Each point is reached from the start by the listed moves, each made once or not at all, plus a little noise. Is the number of moves made odd or even? Then give how often each move was made.
In the rows, 128 means zero.

Moves:
(1): 184,111,131,135
(2): 142,166,152,117
(3): 127,115,185,163
Start: 138,94,159,116
Points:
154,132,184,105 => odd (0, 1, 0)
196,76,163,123 => odd (1, 0, 0)
138,80,216,151 => odd (0, 0, 1)

Moves:
(1): 191,131,110,119,117,141,116,113,131,130,120
(2): 123,178,117,134,130,144,123,127,151,125,143
(3): 144,134,180,124,134,124,135,130,154,130,128
(4): 121,114,129,192,133,145,151,151,134,148,129
(5): 139,131,113,109,197,124,123,134,133,137,122
(6): 109,101,143,92,145,190,120,95,140,122,129
(7): 130,135,124,117,132,126,174,119,128,107,97
(8): 127,138,134,118,124,144,126,183,126,125,114
(9): 134,101,102,131,120,112,120,138,189,119,134
Start: 97,90,96,133,94,116,134,125,144,144,92
Points:
153,112,46,55,165,201,148,147,249,109,56 => odd (1, 1, 0, 0, 1, 1, 1, 1, 1)
97,120,58,131,89,111,168,124,233,113,82 => odd (0, 1, 0, 0, 0, 0, 1, 0, 1)
109,151,130,123,105,128,191,113,199,122,74 => odd (0, 1, 1, 0, 0, 0, 1, 0, 0)

Moves:
(1): 152,123,126,143,143,126,132,128,112,138,123,131,126,135,132,129,129,112,123
(2): 145,177,133,129,110,138,139,128,133,125,129,128,138,125,135,128,124,129,133
(3): 138,126,166,127,142,128,135,137,137,118,120,125,126,128,122,137,116,128,141
(4): 114,127,135,180,122,154,123,136,137,145,123,138,132,136,131,116,142,128,154
(5): 116,147,138,137,176,118,112,119,117,126,127,128,124,142,135,124,125,150,121
(6): 128,122,129,96,139,190,114,138,119,131,125,124,136,125,111,111,127,124,125
(7): 124,115,114,127,139,138,174,131,117,120,124,141,128,135,125,137,139,138,130
(8): 128,135,119,122,129,121,126,169,130,142,123,131,135,115,139,123,120,126,135
(9): 155,127,120,115,145,134,119,129,196,135,129,159,140,126,132,132,147,122,125
(10): 123,140,146,116,128,129,148,129,125,172,127,124,130,124,111,143,149,116,112
(11): 124,126,131,132,141,132,144,130,137,129,174,125,119,131,121,119,121,129,134
(12): 134,120,136,116,124,118,117,133,97,124,132,176,117,126,116,130,140,122,144
(13): 125,128,135,131,124,124,130,121,124,137,131,140,197,138,132,118,122,114,112
(14): 132,131,129,119,125,123,122,146,124,126,131,120,133,168,127,136,129,138,127
(15): 115,123,139,113,128,135,121,114,124,133,130,135,130,134,176,132,145,112,137
(16): 155,125,119,137,130,134,104,125,117,118,151,117,149,101,120,182,135,133,141
(17): 127,129,124,123,138,124,143,141,116,107,116,114,130,113,119,104,182,112,119
(18): 148,132,132,135,107,146,122,126,131,152,149,128,129,126,136,108,145,185,127
Start: 124,98,108,171,134,115,139,132,123,148,126,150,88,126,126,147,107,120,116
Points:
146,162,122,170,198,114,213,159,71,167,107,141,104,171,115,153,190,119,84 => odd (1, 1, 0, 0, 1, 0, 1, 0, 0, 1, 0, 0, 0, 1, 0, 0, 1, 0)
202,139,114,155,182,186,138,161,23,146,155,190,190,151,109,147,197,169,113 => odd (1, 1, 0, 0, 1, 1, 1, 0, 0, 0, 0, 1, 1, 1, 0, 1, 1, 1)
140,68,103,235,168,166,167,130,97,167,182,170,106,131,162,194,150,104,166 => even (1, 0, 0, 1, 0, 0, 1, 0, 0, 0, 1, 0, 0, 0, 1, 1, 0, 0)
177,131,133,177,198,230,140,155,130,200,186,249,105,197,167,114,185,175,160 => even (1, 1, 0, 1, 1, 1, 1, 0, 1, 0, 1, 1, 0, 1, 1, 0, 0, 1)
147,168,202,228,163,173,137,118,122,225,208,159,182,130,165,173,152,165,148 => even (0, 1, 1, 1, 1, 0, 0, 0, 0, 1, 1, 0, 1, 0, 1, 1, 0, 1)

Moves:
(1): 170,137,127,144,157,143,109,139,140,130,137,118,124,137,130,131,125,114,136,121,132,131,124,126,117
(2): 120,169,135,131,126,120,124,138,133,136,137,136,114,122,127,138,106,133,137,120,119,137,124,113,139
(3): 122,121,179,118,124,129,115,122,139,138,115,125,127,131,118,148,140,114,117,134,116,108,114,129,122
(4): 122,122,134,161,125,134,138,123,129,137,118,117,117,145,138,121,115,121,117,120,135,135,121,133,132
(5): 112,129,126,123,185,129,147,132,144,146,127,145,118,123,129,121,143,118,120,136,120,140,135,133,141
(6): 111,133,116,120,138,164,126,137,122,118,113,136,119,130,118,135,120,130,134,119,141,122,119,131,114
(7): 157,116,155,121,110,133,191,124,149,125,139,116,132,132,107,141,113,130,136,115,134,128,147,113,143
(8): 137,114,140,124,126,115,133,178,117,140,111,127,128,141,118,123,133,131,125,137,143,132,130,124,125
(9): 110,124,124,131,117,128,120,143,171,125,123,134,142,120,138,124,134,109,137,120,129,123,129,131,125
(10): 137,135,116,109,127,138,133,128,129,182,154,135,125,126,143,116,120,122,118,124,127,106,127,138,123
(11): 128,103,130,138,136,127,141,142,132,125,182,120,135,147,113,128,129,137,113,122,130,111,110,116,103
(12): 136,121,140,139,117,106,119,113,134,117,141,185,132,120,122,133,120,143,125,119,140,123,139,140,114
(13): 139,137,141,134,142,129,136,124,104,126,110,129,196,124,137,132,122,131,123,126,130,128,110,117,131
(14): 123,124,119,111,131,119,121,119,142,128,122,132,129,169,123,122,125,136,137,132,136,117,111,115,130
(15): 133,133,139,118,134,126,132,137,123,119,130,122,126,134,161,124,135,122,131,120,144,117,118,126,130
(16): 126,121,119,132,128,112,140,123,129,133,127,136,136,140,147,190,136,100,115,142,135,150,114,141,127
(17): 122,140,126,133,123,136,132,121,124,136,131,138,133,131,126,125,161,140,127,125,140,137,127,116,136
(18): 130,137,130,129,140,131,125,137,135,146,118,102,122,116,137,150,127,177,112,138,135,118,151,145,127
(19): 103,116,150,134,128,134,118,122,115,129,133,127,146,139,137,140,118,112,173,142,142,125,150,130,143
(20): 133,149,140,128,106,124,144,127,139,114,131,134,128,140,155,116,136,132,112,195,122,152,128,125,104
(21): 130,133,132,127,127,116,119,121,126,124,134,108,135,111,117,127,123,115,129,133,174,128,120,124,122
(22): 127,104,145,103,124,133,115,123,137,129,142,126,126,121,139,124,122,129,133,106,127,177,133,118,115
(23): 128,131,130,124,120,132,121,124,123,118,133,122,135,138,125,122,124,118,108,125,141,136,156,121,137
(24): 118,136,133,136,124,123,137,126,128,130,136,109,136,137,125,122,137,119,125,114,120,136,138,176,119
Start: 134,66,73,111,115,123,159,91,135,115,133,157,107,152,66,138,147,112,114,163,140,122,134,134,99
Points:
171,104,170,67,125,124,121,111,204,146,221,135,186,207,128,127,123,58,79,178,203,132,72,70,33 => odd (1, 1, 1, 0, 0, 0, 0, 0, 1, 1, 1, 0, 1, 1, 1, 0, 0, 0, 0, 1, 1, 1, 1, 0)
155,120,229,102,167,138,222,92,181,151,155,122,188,199,145,243,168,79,94,202,182,225,178,145,107 => odd (1, 1, 1, 0, 1, 0, 1, 0, 0, 0, 0, 0, 1, 0, 1, 1, 1, 1, 1, 1, 0, 1, 1, 1)
75,76,99,112,115,135,146,71,165,193,170,190,102,205,116,218,86,127,130,128,191,156,153,208,74 => odd (0, 1, 0, 1, 0, 1, 0, 0, 0, 1, 0, 1, 0, 1, 0, 1, 0, 1, 1, 0, 0, 1, 0, 1)
190,39,135,67,166,160,224,187,235,156,222,189,104,189,107,133,136,135,66,166,215,143,187,129,28 => even (1, 0, 0, 0, 1, 1, 1, 1, 1, 1, 1, 1, 0, 0, 1, 0, 0, 1, 0, 1, 0, 1, 1, 0)
136,127,211,99,164,214,205,117,216,194,147,143,163,185,152,163,131,89,112,174,198,167,163,103,101 => odd (1, 1, 1, 1, 1, 1, 1, 0, 1, 1, 0, 0, 1, 0, 1, 0, 1, 1, 1, 1, 0, 1, 1, 0)
180,91,126,72,134,116,231,160,238,182,181,181,107,182,116,178,129,40,81,196,158,227,169,103,84 => odd (1, 1, 0, 0, 1, 0, 1, 1, 1, 1, 0, 0, 0, 0, 0, 1, 0, 0, 0, 1, 0, 1, 1, 0)
224,89,176,102,86,130,194,127,186,185,168,182,113,183,65,165,167,153,54,214,197,115,197,134,67 => even (1, 0, 1, 0, 0, 0, 1, 1, 0, 1, 0, 1, 0, 0, 0, 0, 1, 1, 0, 1, 0, 0, 1, 0)
107,87,150,131,166,161,203,113,195,177,162,216,167,176,138,147,185,143,35,203,180,79,96,147,37 => odd (0, 0, 1, 1, 1, 1, 0, 0, 1, 1, 1, 1, 1, 0, 1, 0, 1, 1, 0, 1, 0, 0, 0, 0)
141,121,162,102,101,108,219,66,163,150,121,123,193,205,55,249,156,133,70,154,167,135,143,139,127 => even (0, 1, 1, 0, 0, 0, 1, 0, 0, 0, 0, 0, 1, 1, 0, 1, 1, 1, 0, 0, 0, 0, 1, 1)
153,70,175,130,153,147,112,114,179,130,194,141,77,152,80,189,100,139,92,107,226,125,93,130,22 => odd (1, 1, 1, 1, 0, 1, 0, 0, 0, 0, 1, 1, 0, 0, 1, 0, 0, 1, 0, 0, 1, 1, 0, 0)
122,98,159,142,122,150,195,71,173,142,141,119,122,242,43,246,132,39,160,143,231,139,106,144,105 => even (1, 1, 1, 1, 0, 1, 1, 0, 0, 0, 0, 0, 0, 1, 0, 1, 1, 0, 1, 0, 1, 0, 0, 1)
126,80,155,124,86,133,164,100,130,109,74,223,173,235,64,135,160,128,60,218,205,136,111,100,65 => even (0, 0, 1, 1, 0, 1, 0, 1, 0, 0, 0, 1, 1, 1, 0, 0, 1, 0, 0, 1, 0, 0, 1, 0)

Moves:
(1): 123,136,135,116,128,154,138,151,145,134,127,126,149,130,129,124,119,118,122,152,155,128,117,148,147,144
(2): 127,128,115,134,128,130,122,130,135,126,132,137,150,127,119,79,125,152,133,114,115,104,144,126,114,137
(3): 117,135,142,123,129,106,134,123,101,129,138,140,135,132,99,143,108,107,125,128,107,114,135,134,119,127
(4): 139,136,136,111,108,121,145,121,130,144,136,136,140,134,151,131,125,131,108,140,122,136,131,124,129,138
(5): 137,128,139,129,138,140,101,132,133,144,138,138,134,116,98,141,120,113,101,152,98,144,107,121,135,146
(6): 143,129,119,130,122,122,137,116,119,142,149,120,119,121,125,120,137,126,128,139,130,131,100,136,137,111
(7): 147,126,124,134,113,139,110,137,115,151,121,127,145,147,113,104,151,118,137,128,117,126,134,138,109,119
(8): 130,131,153,144,120,111,127,125,116,105,133,99,111,131,155,122,137,109,124,152,148,129,155,134,125,108
(9): 128,116,150,132,125,139,123,142,155,116,109,141,122,128,115,133,139,117,127,126,122,126,110,147,112,146
(10): 144,132,140,130,141,131,125,125,139,142,148,121,133,142,135,132,129,126,123,118,137,120,139,134,121,132
(11): 120,129,129,135,140,113,144,141,136,150,117,115,115,131,124,133,148,148,128,131,106,114,111,111,161,135
(12): 126,114,142,124,127,135,108,146,111,145,134,134,134,121,148,132,123,115,142,135,123,136,98,157,117,122
(13): 134,102,119,122,127,122,119,137,136,133,128,113,126,140,130,115,140,136,102,142,122,131,138,126,119,126
(14): 141,133,117,124,134,148,109,127,121,125,114,126,117,121,119,138,114,116,143,148,108,119,122,125,121,129
(15): 123,117,105,150,125,108,118,116,126,112,120,125,126,127,125,139,143,144,144,126,112,109,115,135,148,124
(16): 138,128,117,90,127,180,127,86,145,133,150,122,148,135,112,125,131,121,116,141,126,102,147,102,127,124
(17): 132,143,127,128,129,112,98,132,114,126,140,129,105,136,96,132,135,140,135,134,125,127,133,115,122,139
(18): 115,125,126,129,123,116,157,143,130,128,145,130,103,124,128,130,156,108,136,111,120,148,118,155,126,126
(19): 139,137,128,111,134,111,134,145,125,117,124,148,131,111,125,131,125,124,139,129,147,139,148,149,116,103
(20): 156,113,129,130,129,130,128,162,129,133,132,143,126,122,120,124,141,97,100,125,127,106,129,117,121,143
(21): 134,122,124,135,129,139,125,128,130,138,126,131,113,115,130,145,123,114,147,141,137,127,139,123,125,136
(22): 126,124,109,99,153,105,122,121,148,111,92,102,122,135,116,118,154,121,106,143,116,120,146,159,139,130
(23): 128,126,106,173,156,128,149,127,134,104,136,139,135,121,114,129,146,118,135,148,156,110,113,103,118,127
(24): 140,116,114,139,130,127,112,99,142,131,147,131,104,145,144,120,135,101,147,100,126,140,137,135,149,111
Start: 116,139,166,137,135,150,125,151,124,116,128,129,134,132,130,113,112,130,111,115,132,124,128,146,116,157
Points:
203,65,75,128,215,190,79,164,183,149,140,121,113,101,69,123,191,23,90,243,102,59,74,176,177,148 => odd (1, 0, 0, 0, 1, 1, 0, 0, 0, 0, 1, 1, 1, 1, 1, 1, 0, 0, 1, 1, 1, 1, 1, 1)
157,128,186,178,136,139,173,203,144,151,164,107,140,168,93,57,193,71,93,199,105,67,103,192,84,169 => even (1, 1, 1, 1, 0, 1, 1, 1, 1, 1, 1, 0, 1, 1, 0, 0, 0, 1, 0, 0, 0, 0, 1, 0)
190,81,71,141,190,193,38,113,208,81,102,145,160,145,23,48,195,75,102,172,58,58,151,174,89,145 => even (0, 1, 0, 0, 1, 0, 1, 0, 1, 0, 0, 0, 1, 1, 1, 1, 0, 0, 1, 0, 0, 1, 1, 1)
139,136,98,165,182,136,112,103,145,92,167,143,103,141,72,129,177,135,161,131,132,68,134,98,160,125 => odd (0, 0, 0, 0, 0, 0, 0, 0, 0, 0, 1, 0, 0, 0, 1, 1, 1, 0, 1, 0, 0, 0, 1, 1)
219,109,146,102,166,166,62,169,145,186,165,52,59,155,44,99,238,31,43,227,55,77,154,151,108,172 => even (0, 0, 0, 0, 1, 1, 1, 1, 0, 1, 1, 0, 1, 1, 0, 1, 1, 1, 0, 1, 1, 1, 0, 0)
138,130,162,174,146,150,125,162,103,156,175,165,165,93,96,164,103,63,107,224,122,107,33,173,140,181 => odd (1, 0, 1, 1, 1, 1, 0, 0, 0, 0, 0, 1, 0, 0, 1, 0, 0, 0, 0, 0, 1, 0, 1, 0)
233,88,175,198,152,218,72,198,191,148,162,145,146,156,110,60,162,7,67,209,134,79,152,153,70,209 => even (1, 1, 0, 1, 1, 0, 1, 1, 1, 1, 0, 0, 1, 1, 0, 0, 0, 0, 0, 1, 1, 0, 1, 1)

Moves:
(1): 143,140,133,118,130,125,141,136,123,129,125,115,137,116,127,118,138,128,127,139,123,125,128,138
(2): 119,150,138,138,137,126,128,122,130,130,133,120,125,120,133,129,122,120,124,133,128,126,126,122
(3): 131,119,151,129,132,129,124,136,131,111,120,116,127,126,120,139,130,113,113,144,143,124,122,134
(4): 141,120,131,150,117,125,126,123,138,123,125,121,129,128,114,113,122,115,121,131,133,130,125,134
(5): 149,128,125,149,163,130,111,137,131,114,133,125,142,125,119,158,123,124,140,117,130,116,136,132
(6): 123,142,126,144,126,159,131,136,119,116,116,148,133,148,129,132,142,113,121,139,137,119,123,115
(7): 119,117,151,134,133,121,156,128,130,123,130,145,114,131,138,138,134,120,127,135,121,128,150,117
(8): 115,122,122,115,136,128,124,152,122,104,143,141,127,122,124,105,140,129,147,133,125,123,125,119
(9): 122,130,116,120,131,125,131,123,141,122,132,137,137,125,125,121,121,133,115,113,121,111,121,123
(10): 123,116,140,108,137,153,129,138,125,144,125,159,110,127,119,110,121,102,138,135,117,129,124,144
(11): 146,120,132,129,139,128,140,128,126,129,147,122,130,118,130,129,123,124,114,142,133,141,130,117
(12): 147,136,124,124,136,115,102,132,127,129,133,155,113,132,168,130,142,147,132,138,125,127,116,150
(13): 108,125,130,142,130,114,126,128,141,146,137,138,157,130,121,130,128,123,133,148,119,141,124,121
(14): 129,132,127,125,134,126,135,130,136,125,138,121,120,140,127,123,129,116,126,104,129,142,130,135
(15): 135,109,137,135,115,139,116,138,136,131,128,114,141,115,171,115,123,122,129,125,115,127,137,133
(16): 137,121,113,131,118,130,142,154,150,139,131,136,111,128,125,151,122,122,129,134,135,128,137,132
(17): 122,115,115,136,127,129,151,117,131,132,118,119,128,127,134,123,132,122,137,139,141,106,122,137
(18): 131,123,138,145,133,136,130,134,146,147,138,118,118,132,121,134,144,141,133,130,120,117,116,122
(19): 129,125,131,122,124,135,129,112,154,129,120,137,127,133,129,128,123,127,145,128,146,140,129,119
(20): 132,123,119,130,136,124,122,124,130,121,111,122,125,140,126,125,114,133,125,141,119,138,118,127
(21): 124,119,129,132,135,121,128,132,136,140,117,136,131,130,128,115,126,135,123,127,146,130,142,128
(22): 118,121,115,129,140,145,120,121,142,109,111,137,111,113,127,131,138,128,112,124,118,158,128,128
(23): 132,132,127,127,131,131,113,110,134,125,133,122,129,141,122,124,135,121,121,142,134,115,148,130
(24): 117,119,124,136,118,145,139,133,131,117,137,132,139,131,117,131,109,149,133,132,129,131,127,150
Start: 146,116,134,132,143,140,132,134,136,130,127,127,121,132,144,128,113,111,144,131,99,122,137,107
Points:
107,91,133,249,203,179,180,135,227,110,129,161,140,149,112,143,121,85,126,139,110,113,144,109 => odd (0, 1, 0, 1, 1, 1, 1, 0, 1, 0, 0, 0, 1, 1, 0, 0, 1, 1, 0, 0, 1, 1, 0, 1)
162,96,147,140,175,205,120,151,209,154,130,199,125,114,202,97,148,90,136,184,68,148,106,111 => odd (1, 0, 0, 0, 0, 1, 0, 0, 1, 1, 1, 1, 1, 0, 1, 0, 0, 1, 1, 0, 0, 1, 0, 0)
192,76,132,201,184,199,114,135,200,132,137,147,143,156,203,139,129,128,164,180,149,83,156,135 => odd (0, 0, 0, 0, 1, 1, 0, 0, 0, 0, 1, 1, 0, 0, 1, 0, 1, 1, 1, 0, 1, 0, 1, 1)
141,69,137,171,167,193,194,168,234,123,150,146,111,136,177,119,173,56,151,199,106,140,173,77 => even (1, 0, 0, 0, 0, 1, 1, 1, 0, 0, 1, 0, 1, 1, 1, 1, 1, 1, 1, 0, 0, 1, 1, 0)
161,88,135,200,181,148,148,177,223,155,133,134,126,151,207,132,119,84,108,195,120,111,109,112 => even (0, 1, 1, 0, 0, 1, 0, 0, 1, 0, 1, 1, 1, 1, 1, 1, 1, 1, 0, 1, 1, 0, 0, 0)
142,114,158,181,212,116,173,207,203,147,172,142,124,127,127,150,141,91,173,151,97,119,172,95 => even (1, 1, 0, 0, 1, 0, 1, 1, 0, 0, 0, 0, 1, 1, 0, 1, 0, 1, 0, 0, 1, 0, 0, 0)
141,73,155,130,166,161,128,107,217,74,99,125,101,145,177,119,108,72,105,134,93,154,169,100 => odd (0, 0, 1, 0, 0, 0, 1, 0, 1, 0, 0, 0, 0, 1, 1, 0, 0, 0, 1, 1, 0, 1, 1, 0)
147,87,167,171,222,162,111,143,171,127,140,138,155,138,99,136,64,75,128,212,119,133,153,133 => even (0, 1, 1, 0, 1, 0, 0, 0, 0, 1, 1, 0, 1, 0, 0, 0, 0, 0, 0, 1, 1, 0, 1, 1)
182,98,158,234,203,158,140,165,240,136,129,121,133,167,100,171,99,54,128,182,154,151,131,82 => odd (0, 1, 1, 1, 1, 1, 0, 0, 0, 0, 1, 0, 1, 1, 0, 1, 0, 1, 1, 1, 1, 0, 0, 0)
168,110,123,184,207,150,141,185,193,123,187,109,154,127,99,154,104,119,164,213,86,116,144,110 => odd (1, 1, 0, 0, 1, 0, 0, 1, 0, 0, 1, 0, 1, 0, 0, 1, 0, 1, 0, 1, 0, 0, 1, 1)
